Each row of a before or after table is a point. One or more steps were done to the points. Then noise was added and the rows were shuffled. The steps act on columns, c1 being the first. Write out the steps. A step turns or swaps two columns, mirrors them in a line or flattens them onto one, adds a multiple of one to another, or multiplies or shifts one. Angles are multiples of 10 degrees, from the lower column toward the higher: turns from -170 to 170, lines from 10 to 170 but not 90. Use the fewest steps. Two steps may share a column if one is a turn and the other turns, adds or multiplies; they go together, in the order done. Otherwise the lowest column goes first.

Before:
[[-3.4 -3.8]
 [-4.9 -0.2]
 [ 2.5  1.6]
 [-1.9 -1.8]
 [-0.4 -4.2]
 [ 0.5  2.0]
 [-1.3 -5.4]
 [ 1.9 -5.7]
 [-2.4  2.1]
 [-1.0 -0.9]
 [-6.3  0.1]
 [ 5.4 -1.7]
 [-3.9 -9.6]
 [ 0.5 -0.3]]
After:
[[ -4.0 -15.4]
 [ -0.7  -1.4]
 [ -5.1  -0.2]
 [  5.5  -2.9]
 [ -3.4  -6.0]
 [  1.7  -8.8]
 [ -6.3  -0.1]
 [  2.3   2.7]
 [ -1.4  -8.7]
 [ -2.0  -2.7]
 [  0.7  -0.3]
 [ -2.4   3.2]
 [  0.4   3.2]
 [ -0.6  -6.5]]
Steps: multiply c2 by 1.6

Before (11 x 4):
[[ 4.6  3.1 -0.3 -3.6]
 [-4.1  2.2  2.7  0.8]
 [10.2  1.8 -1.5 -6.0]
 [ 9.5  5.1 -1.0 -5.7]
 [ 3.7 -2.0  2.5  3.1]
 [ 5.2 -0.8 -3.0  5.3]
 [-4.3  2.5  4.4 -2.6]
 [ 2.5 -1.8 -4.6  7.3]
 [-2.2  1.9  1.7 -2.3]
 [-4.3  6.8  5.6  0.5]
 [-6.8  1.9  1.9  0.8]]
After, 11 rows:
[[ 6.7 -4.2  4.5 -1.5]
 [ 2.6 -4.4  2.2 -0.7]
 [ 2.4 -3.3  5.2 -1.6]
 [ 1.8 -6.3  1.0 -0.5]
 [ 1.9 -2.1  2.3 -1.1]
 [ 1.9 10.1  0.6  0.1]
 [-0.9  5.3 -4.1  1.3]
 [ 3.3  4.8  1.4 -0.1]
 [-2.0  3.6  1.2 -0.4]
 [ 5.3 10.2  0.9 -0.7]
 [-1.5  2.6 -6.2  2.8]]
Steps: swap c1 and c2; flatten c3 and c4 onto the line at 160 degrees
